Every row gives one point. Two turns around zero, p and q, are shown by what they do to some points. Write where each new point lands after one turn and then the other. Backwards means that the second turn is done in reverse. Each puzzle has new turns, and all numbers are rounded.

Turn p:
[0.4 3.3] -> [1.0 3.2]
[-2.8 -3.4] -> [-3.4 -2.8]
[2.4 0.1] -> [ 2.4 -0.4]
Turn q:
[-1.4 -3.2] -> [-3.0  1.7]
[3.5 3.3] -> [ 2.9 -3.8]
[-0.9  2.4] -> [2.5 0.6]
[-1.2 -2.4] -> [-2.3  1.5]
Where do these land?
q, then p: [1.4 1.3] -> [ 0.8 -1.7]
q, then p: [-1.3 -2.7] -> [-2.2  2.1]
p, then q: [-1.8 -0.9] -> [-0.3  2.0]
q, then p backwards: [-0.2 -3.2] -> [-3.2 -0.1]
q, then p: [1.8 5.5] -> [ 4.7 -3.4]

Turn p:
[-2.9  2.0  5.0] -> [ 3.2 -0.4  5.2]
[ 2.0 -1.6  0.5] -> [ 0.5  2.1 -1.4]
[ 1.9 -0.2 -3.1] -> [-2.7  0.3 -2.4]
[-3.2 -1.1 -0.7] -> [ 1.5 -3.1 -0.5]
[-1.9 -1.7 -2.8] -> [ 0.0 -2.8 -2.5]
[4.2 2.5 1.2] -> [-2.5  4.1  1.6]
Turn q:
[-1.9  3.1  0.9] -> [2.8 1.9 1.7]
[-1.9 -3.9  1.1] -> [-2.5  2.3 -2.9]
[ 3.5 -1.3  0.5] -> [-2.9 -2.1  1.1]
[-3.5  3.3 -1.1] -> [ 4.7  1.6 -0.1]
[ 3.9 -1.2 -1.4] -> [-2.1 -3.7  0.3]
Where do these land?
q, then p: [-3.0  0.1 -2.8] -> [-3.2  1.2 -2.2]
p, then q: [ 2.8 -1.6  5.3] -> [ 1.5 -1.9  5.7]
q, then p: [-1.0  2.8 -0.1] -> [-0.5  2.9  0.6]
q, then p: [ 1.2 -1.3 -2.3] -> [ 0.7 -0.9 -2.7]

Turn p:
[ 0.0  2.2 -1.8 -0.8] -> [ 2.3 -0.1 -1.8 -0.2]
[-1.7 -3.9 -2.2  1.0] -> [-1.4  4.5  1.0  0.6]
[-1.1 -3.3 -0.9  4.9] -> [-4.3  3.3 -0.6  2.8]
[ 2.8  1.2  1.8 -1.7] -> [ 0.0 -3.0  0.0 -2.6]
[ 0.0  3.9  3.1 -3.5] -> [ 3.4 -4.8  1.4 -0.7]
Turn q:
[-0.4 -0.5  2.9  1.1] -> [-0.6  2.6 -1.2  1.1]
[1.9 0.7 2.8 1.2] -> [ 1.6  1.9 -1.7  2.1]
[ 1.2  2.3  2.4 -6.7] -> [ 3.9  0.7 -3.6 -5.3]
[ 1.4  0.1 -2.1 -1.4] -> [ 1.7 -1.7  1.2 -1.0]
[-2.7  0.0 -3.8  4.4] -> [-4.3 -3.1  2.1  2.9]
[-1.3 -2.6 -2.2  1.5] -> [-2.2 -0.3  3.2  0.4]
Where do these land?
q, then p: [ 1.6 -0.6 -1.1  0.5] -> [-1.8 -1.0  0.2 -0.3]
q, then p: [ 0.4  0.9  2.5 -2.9] -> [ 2.4  0.2 -1.8 -2.5]
q, then p: [-4.3 -1.2 -2.4 -3.0] -> [ 3.1  0.5  4.9 -0.4]
p, then q: [ 0.3 -3.8  2.8  2.2] -> [-4.2  1.7 -2.4 -0.8]
p, then q: [ 2.0  4.7 -1.8  3.2] -> [-0.8 -3.6  5.1  0.6]

Turn p:
[ 0.4  1.7  5.9 -1.2 -0.4 -4.7] -> [-0.3  3.6  0.0 -4.7 -2.1 -4.6]
[-0.1 -0.1  2.0  1.7  1.6 -3.5] -> [ 2.3  3.1 -1.3 -1.1 -0.3 -1.9]
[ 4.7 -1.6 -3.2  1.8 -1.2  1.8] -> [-1.5 -1.1 -0.8  6.2 -0.5 -0.4]
[-2.8  0.0  2.5 -3.2  2.6  4.5] -> [ 0.0 -2.5  0.5 -3.9 -3.2  4.5]
[-2.5  2.7 -1.6  1.6  0.7  2.2] -> [-0.8 -0.6 -2.0 -0.9  2.8  3.2]
[-0.3 -0.5  1.0 -2.2  1.5 -3.4] -> [ 2.6 -0.2  0.5 -2.1 -0.8 -2.8]
[ 1.0 -2.6 -1.8  3.7 -3.7 -0.6] -> [-0.8  2.9  2.0  4.7  2.0 -0.2]
[-3.0  2.9 -0.3 -1.7  1.1  1.7] -> [-0.6 -2.2 -0.9 -3.5  1.4  2.2]
[ 2.7 -2.5 -4.4 -0.6 -2.2  2.0] -> [-1.0 -3.0  1.9  5.3  0.5  0.0]
Turn q:
[ 2.1 -3.2  1.1  0.8  3.5  2.3] -> [-1.8  2.9  1.3 -3.0  3.2 -1.1]
[-0.6  2.7  0.6  2.3 -0.3  2.5] -> [-3.7 -0.8  0.7  0.9 -1.9 -0.6]
[ 3.3 -2.8 -3.1  0.2  2.4  0.2] -> [ 1.8  4.6  1.6 -2.4  0.3 -1.0]
[-3.1 -3.4 -3.4  0.6 -3.3 -2.3] -> [ 4.3 -1.5  3.5  0.4 -0.8  3.9]
[ 0.6  4.4 -0.3 -4.1 -3.2  2.5] -> [-1.7  0.1 -5.4  1.0 -3.8  2.4]
[ 0.4  1.1  4.7  3.8 -2.5 -4.3] -> [ 0.9 -6.7  0.5 -1.0 -0.2 -4.0]
[ 1.9 -0.5 -1.6 -3.8  1.3  1.7] -> [ 0.3  4.0 -2.6 -0.8  0.4  1.4]
[-0.2 -1.7  1.1  1.8  0.6 -1.1] -> [ 0.5 -1.1  1.8 -0.8  1.6 -1.1]
[-4.3  3.4  0.9 -1.7  1.5 -1.6] -> [-0.3 -1.5 -1.6  5.6  1.3  0.1]
Where do these land?
p, then q: [-3.3  0.3  2.2  0.3  0.9  1.1] -> [-1.9  1.4 -3.1  0.0 -0.4  1.7]
q, then p: [-0.6 -4.8 -1.2  2.5 -0.8 -0.7] -> [-1.1 -0.1  0.0 -1.9 -5.2 -0.5]
q, then p: [-0.1 -3.7 -3.0 -1.0 -1.0  2.0] -> [-3.7 -2.1 -1.1 -1.6 -2.2  1.5]
q, then p: [ 3.0 -1.1  0.1  4.1 -0.7  2.6] -> [-0.6 -0.3  3.3 -4.5 -0.5 -1.5]
q, then p backwards: [-0.2  4.1  2.1 -1.9 -1.7  0.0] -> [ 3.8  2.1 -1.0  0.1  2.2  1.9]
q, then p: [ 2.4 -4.2 -0.2 -1.7 -1.3 -0.4] -> [-1.1 -4.3 -0.6 -0.4 -2.5 -1.2]
q, then p: [-2.6  3.6  3.0 -2.8  4.0  0.1] -> [ 4.1  1.5 -3.1  1.6  4.0  2.3]
p, then q backwards: [ 1.4  5.9 -2.9  0.4  0.5 -4.8] -> [ 2.9  0.7  6.0 -2.0  3.6 -2.4]

Turn p:
[ 3.4  5.2 -2.8  3.9  3.1 -1.4 -0.5  3.3] -> [ 0.6 -1.8 -3.4 -3.3  4.9 -5.8 -0.1  0.4]
[ 1.6 -2.8  1.7 -1.3 -0.9 -2.1  0.9  0.1] -> [ 2.1 -0.2  0.7  3.0 -1.5  0.2  1.1  1.9]
[ 0.6  3.3 -5.0  2.8  1.3 -3.9  0.0  1.4] -> [ 1.0  0.3 -4.8 -1.6  2.4 -4.1 -3.6  0.8]
[ 1.1 -2.7  0.8 -2.8 -1.8 -1.7  2.4 -1.2] -> [ 0.3 -0.2  0.9  3.6 -3.4  0.3  0.0  2.2]
[ 2.3 -2.2 -1.0 -2.2  2.6  0.1  0.4 -2.1] -> [ 0.6  0.2  2.1 -1.6 -2.7 -0.8  0.0  3.5]
[-1.6 -2.1  2.4 -2.3  1.7 -2.3  2.7 -0.3] -> [ 1.3  2.6  3.3  3.2 -1.5 -1.2 -0.5  0.4]
[-3.8  2.2  3.0  2.3 -3.8  2.7 -5.3 -2.1] -> [-0.7 -2.3  0.4 -1.0  3.1  6.8 -1.1 -4.8]
[ 0.5 -4.5 -0.4  0.4  1.2 -0.2  2.2  0.5] -> [ 0.6  3.3  0.1  1.0 -1.3  0.0  2.0  3.1]
[-1.7 -1.5  0.8 -3.5 -1.1  4.5 -2.1  1.1] -> [-0.8 -0.1  1.3 -1.6 -3.6  2.6  2.9 -3.4]
[-2.6  5.0  0.6  2.8 -2.2  4.3 -0.5 -0.6] -> [-5.0 -1.6 -0.6 -1.4  3.7  1.9 -0.5 -4.1]
Turn q:
[-4.5 -0.6  3.6 -1.9 -1.8 -2.5 -0.4 -4.3] -> [-1.6  2.8 -1.3  1.4  3.0  3.6 -5.3 -1.3]
[ 0.0  1.8  0.5  1.3  0.7 -1.5  1.5  1.8] -> [-0.1  2.2  1.7  1.3 -1.1 -0.4  1.7  0.2]
[ 3.2  1.3  0.7  1.7 -0.9 -0.3  4.0  1.5] -> [ 0.2  0.8  4.3  0.7  0.5 -2.4  1.6  2.4]
[-0.4  2.7  1.7  1.4 -2.9 -1.0 -0.7  3.1] -> [-4.3  1.2  2.4  0.6 -0.5  0.3  2.0 -1.0]
[ 1.3 -1.4 -1.3 -0.9  3.4  6.2 -0.4  1.0] -> [ 1.7 -3.5 -2.8 -1.0 -2.6 -5.1 -0.5 -0.1]
[ 2.0 -4.8 -0.9 -3.5 -0.3 -0.4  0.2  0.8] -> [ 2.2 -2.7 -2.1  0.5  4.6 -1.0  1.5 -0.3]
[ 1.5  7.0 -0.6 -0.2 -2.8 -4.2 -0.5 -0.4] -> [-3.2  5.2  2.7 -4.1  0.1  2.7  2.6  1.7]
[-0.9 -4.4 -3.0 -0.6  4.1  3.2  1.9  2.2] -> [ 3.9 -3.3 -3.8  3.2 -1.6 -3.0  1.1  1.0]
[-4.6  0.6 -0.7  2.7 -2.5  0.5 -2.8 -5.4] -> [-2.1 -1.1 -0.6 -0.9 -2.3  5.8 -5.2  0.5]
[ 2.3 -2.3 -0.2  0.1  2.9  0.0 -2.8 -0.3] -> [ 3.4 -1.8 -0.5 -1.6 -0.1 -0.3  0.6 -3.0]
Where do these land?
p, then q: [-0.5  3.3  4.7  2.5 -1.0 -1.4 -2.9 -2.6] -> [ 4.3 -2.3 -0.4 -0.3 -1.3 -2.3 -3.0 -4.2]
p, then q: [ 3.3 -2.2  0.0 -0.1  4.0  3.4 -0.3 -4.2] -> [-3.4  1.6 -1.8  2.9  2.9 -4.5  1.3 -2.2]
p, then q: [-4.8  2.1  0.9  2.7 -4.3  5.7 -0.5  2.9] -> [ 1.9  0.7 -3.6  0.1 -3.6  0.8 -6.6  4.7]
p, then q: [-0.7 -3.9 -1.0 -0.6  2.3 -3.6  0.3  1.2] -> [-1.5  1.2  3.4 -3.1 -0.1 -0.8  3.4  0.5]
q, then p: [-0.2 -2.4  1.3 -2.6 -3.6 -1.1 -1.3 -0.9] -> [ 0.4  3.2  2.5 -3.7 -0.2 -0.1 -0.3  0.2]
p, then q: [-1.1  3.6  0.5 -0.3  4.3  1.8  3.4  1.0] -> [ 0.4  5.7 -0.6  1.4  1.0  2.6 -1.5 -2.1]
q, then p: [ 3.1 -2.2 -2.2 -4.0  3.3 -4.4  1.2 -0.9] -> [-1.1 -2.1  0.8 -2.3 -0.5 -6.2  1.3  3.9]
p, then q backwards: [-0.1  2.4 -1.1  0.6 -2.4  0.5 -4.4  1.0] -> [ 0.0 -2.8 -0.9 -1.4  0.5  0.5 -4.6 -1.2]
q, then p: [ 0.5  0.4  0.3  0.9 -2.4  2.4  1.4  4.5] -> [ 0.8  3.9 -0.3  4.0  1.5  0.4 -0.9 -0.4]
p, then q backwards: [ 0.9 -2.2 -2.4  2.6  1.9 -0.9  4.3 -0.3] -> [-1.1  3.1 -0.7 -2.9 -0.7  0.3  4.6  0.2]
q, then p backwards: [-0.4  1.2 -1.0 -1.8 -2.1 -2.6 -1.3 -1.8] -> [-1.2 -1.1 -0.7  3.3 -0.1  2.1 -1.3 -1.4]

Turn p:
[ 0.4 -3.0  1.4 -4.3 -0.6 -0.8  2.1  1.4 -5.9  1.0 -1.8] -> [ 1.9 -1.2  3.1  4.7 -3.5 -3.8 -0.5 -2.0  2.1  0.5 -2.1]
[-1.9  1.9 -0.8  1.1  1.0 -4.8 -0.5 -1.8  0.8 -0.9 -1.1] -> [-0.3  1.8  0.8 -0.5  0.2  3.9  3.5  0.9  2.2  1.5  0.3]
[ 1.0 -1.1 -2.6  1.9 -4.1  1.8  1.7 -0.9  7.9  3.2  2.2] -> [-7.3 -1.1 -1.7 -3.2  4.5 -2.0 -1.8  2.0  0.1 -0.9  3.7]
[ 0.4 -0.4 -0.3  2.9  2.4  0.0 -0.9  1.0 -0.4 -6.3 -2.5] -> [ 4.6 -0.8 -2.2  0.3 -0.9  3.2  2.5 -1.6 -1.2 -1.2  3.6]
[ 2.9  0.6 -5.0  0.3 -2.8  0.8  0.4  0.3 -1.8  2.8  2.1] -> [-4.9 -1.0 -2.8 -0.9 -1.6 -3.3  1.4 -1.9 -1.0  0.6 -2.1]
[-1.0 -1.7  0.5  2.2  2.4 -2.8  0.4  1.9 -6.4  0.3  2.1] -> [ 2.4 -0.4  0.8  0.0 -2.6  0.9  1.7 -3.8  2.9 -3.2 -4.6]
[ 2.9  2.7  3.6  0.1 -1.1 -2.0 -1.5  2.7  2.6  1.2  3.1] -> [-3.5  3.3  2.3  0.8  1.2  2.2 -1.4  0.0 -3.6 -3.3 -0.8]
[-4.2  2.4  1.0 -0.4 -2.4  1.6  3.0 -2.0  1.3 -3.5  0.9] -> [ 1.5 -0.8 -2.8  3.0  4.8  0.5  0.9  4.0  0.9  0.4 -0.4]
[ 1.1  2.2  2.3  2.6 -0.3  1.1  1.0 -2.1  3.9  3.3 -1.0] -> [-2.7  0.1  0.6 -2.6 -0.2  0.9 -1.7  5.4 -0.7 -1.5  1.2]
[-2.3 -1.0 -2.2 -1.4  4.6  1.0 -0.9  2.7 -2.9  1.4 -3.9] -> [ 4.5  2.9 -0.7 -1.4 -4.1 -2.2 -1.0 -2.0  2.8  2.0  0.4]
[ 3.9 -1.8 -1.3 -3.9  4.4  0.6 -2.6 -0.8 -0.8 -1.0  1.8] -> [ 0.3 -1.3  0.4  0.0 -2.2  2.1 -3.6 -4.8 -2.3  3.7 -0.4]
[-3.2 -0.7  3.4 -1.2 -3.4  3.5 -2.3 -2.3  1.8 -1.4 -1.9] -> [ 3.3 -1.2  2.3 -0.1  4.5 -2.4 -0.1  3.8 -2.2  1.4  1.3]
Turn q:
[ 4.9  4.6 -2.5  1.7  2.7  1.1  2.8 -2.8  4.2  0.3 -2.6] -> [ 1.5  1.5 -0.7  1.3 -8.0  4.6  0.0  1.4 -1.5  1.9 -2.0]
[-1.8  2.1 -1.7 -1.2 -1.0 -0.6 -1.4  2.4 -5.1 -2.1  0.5] -> [-1.1  2.7  3.8 -1.4  2.9 -2.7  0.7 -2.0 -0.7  2.4 -0.3]
[ 4.2  1.3  1.2  3.6  3.2  2.8  0.3 -2.8  0.2  1.5 -4.0] -> [ 0.5  0.2 -0.8 -2.3 -5.4  2.5 -1.9  3.0 -4.7 -1.1  0.4]
[-3.9  0.9  0.9 -1.9 -0.4 -5.0 -3.7  0.0 -3.3  0.1  2.1] -> [-5.1 -1.3  4.3  1.1  3.3 -2.8  1.1 -0.7  1.9  0.5  1.8]
[ 3.3  1.2  0.1  1.7  1.1  2.5  4.1 -4.6 -0.1 -0.4  1.1] -> [ 1.6  3.8 -1.9  3.2 -2.5  2.6 -1.4  2.6 -2.9 -0.3  1.0]
[ 4.9 -1.2 -1.4 -0.9  3.8  0.0  1.2 -2.9  1.3 -1.4 -1.8] -> [ 0.2 -0.5 -2.5  0.9 -2.7  3.9  2.8  1.2 -4.1  1.7  0.3]
[ 1.0 -0.3  3.1 -2.7 -0.7  0.6  0.8  2.2  0.2  1.1  0.6] -> [ 2.9 -1.7  1.3  0.7  1.1  0.4  0.3 -2.1 -0.1 -2.2  1.3]
[-3.3  0.3  2.3 -0.5 -0.4  1.1  0.1  0.3  2.6  0.0  0.7] -> [ 1.0 -1.6 -0.6  1.8 -0.7 -3.1 -0.7 -0.4  1.8 -2.1 -0.7]
[-5.3 -1.8 -2.9 -1.6 -0.4 -1.4 -4.8 -0.6 -4.2 -2.8  1.0] -> [-4.4  0.6  1.2 -1.2  5.0 -5.3  3.1  1.3  0.4  2.4 -0.8]
[-2.5 -1.6  1.6 -0.3  0.4  1.4  1.2  5.0  2.2  0.5  1.5] -> [ 2.9 -3.2 -1.2  0.4  2.0 -1.8 -2.4 -3.0  1.3 -0.7 -1.9]
[ 0.8 -1.6  1.4  0.8 -3.6  1.2 -2.7  3.1  2.9  0.7  3.5] -> [ 0.9 -0.8 -0.3 -0.7  3.0  1.4 -0.5 -1.2  3.1 -4.7 -3.4]
[-1.6 -1.9  3.0 -1.1 -5.8  0.3  0.8  2.9  3.0 -0.6 -1.6] -> [ 2.8 -0.3 -2.1 -1.9  0.4 -1.8  0.9 -3.6  4.6 -3.9  1.1]
[ 4.1 -0.9 -1.1  5.5  2.6 -2.0  3.6 -2.3  1.1 -0.6 -1.8] -> [-2.3  1.3 -4.5 -0.2 -3.8  4.8 -2.9  0.1 -2.3  1.9  1.0]
[-4.9 -1.0 -3.9 -3.2 -1.6 -1.9 -2.3  0.3 -4.9  3.5  0.9] -> [-1.0 -0.7  4.0 -1.5  5.3 -3.0  1.0  3.1  3.4  4.1  2.0]
Where do these land?
q, then p: [ 0.3  2.4  3.6 -1.2  0.8  0.9 -0.1  0.7 -1.8 -1.5 -4.0] -> [-0.9 -2.6  2.4  3.8  0.7  0.8  2.0 -0.1 -0.6  0.1 -3.3]
q, then p: [-0.8 -3.6 -2.4 -3.5  2.3  0.3 -5.2  1.5  4.7 -1.7  3.5] -> [ 2.4 -2.1 -0.8 -0.4 -3.7 -0.8 -0.8  0.2  6.3 -0.7  6.1]
p, then q: [ 2.7  0.5 -5.2  0.8 -1.6  3.5 -2.3  1.2 -0.1  1.3 -0.6] -> [-1.4  1.3  2.1  1.1  2.7 -0.1  1.8  1.4  3.0  4.3  3.2]
q, then p: [-1.1  0.2  3.3  3.9 -4.0 -4.3 -1.5 -2.1  0.2 -4.9  2.1] -> [ 2.5  1.4 -3.6 -0.6  5.3  3.8  3.5  2.8  2.2  2.7 -0.5]
p, then q backwards: [ 1.8  2.7  1.3 -1.3 -0.9 -3.0  2.2  1.8 -2.5  1.1 -1.2] -> [ 0.3  4.1  0.3 -0.1  0.1 -0.3 -0.4 -3.6  2.2 -1.8  1.6]
p, then q: [ 0.7 -2.0 -0.1  0.6 -1.3 -2.7 -0.7 -6.6 -0.1 -3.3  3.2] -> [ 3.7 -3.3 -4.7 -0.6  1.6 -1.5 -2.1  3.1 -2.9 -0.2  2.0]
q, then p backwards: [ 3.2 -4.8 -3.6  0.2  3.8  3.8 -0.8  3.1  3.2  4.8 -1.0] -> [-1.6  1.2  1.2  3.1  3.6  4.2 -1.0 -7.6 -1.9 -2.7  2.3]
p, then q: [ 0.6 -3.0 -1.4 -2.7 -0.5  5.1  0.7  1.6  3.2  5.2  0.5] -> [-6.0 -4.0  3.4  0.6  1.9 -0.8  3.0  0.3  2.8  0.2 -0.4]
q, then p: [-0.6  4.1  1.3  2.7 -0.1 -2.0 -0.3 -3.2  0.5  0.2  1.1] -> [ 1.5  2.0  0.3 -0.7  4.0 -0.5  3.0  2.1 -1.2 -2.1 -0.3]
p, then q backwards: [-1.6  1.7  2.7  0.0  1.9  0.9  2.4  2.3 -4.1 -1.1  0.9] -> [ 0.5  1.4  0.9  0.3 -1.0  4.0  1.6  0.0  4.1 -0.3  2.7]
q, then p: [-3.4  0.4  0.3  0.9 -0.8 -1.7  1.6 -1.2 -3.5  2.6 -2.9] -> [-2.5  2.8  2.5 -0.3  3.2  1.0 -1.2 -2.2 -0.3 -0.2 -3.0]
q, then p: [-1.9  1.5  0.1 -0.4  0.5 -0.8  4.0  0.8  0.4 -2.6 -1.7] -> [-4.0 -1.2  0.9 -1.7  0.0  0.6  2.4  1.3  0.1  0.9 -1.9]
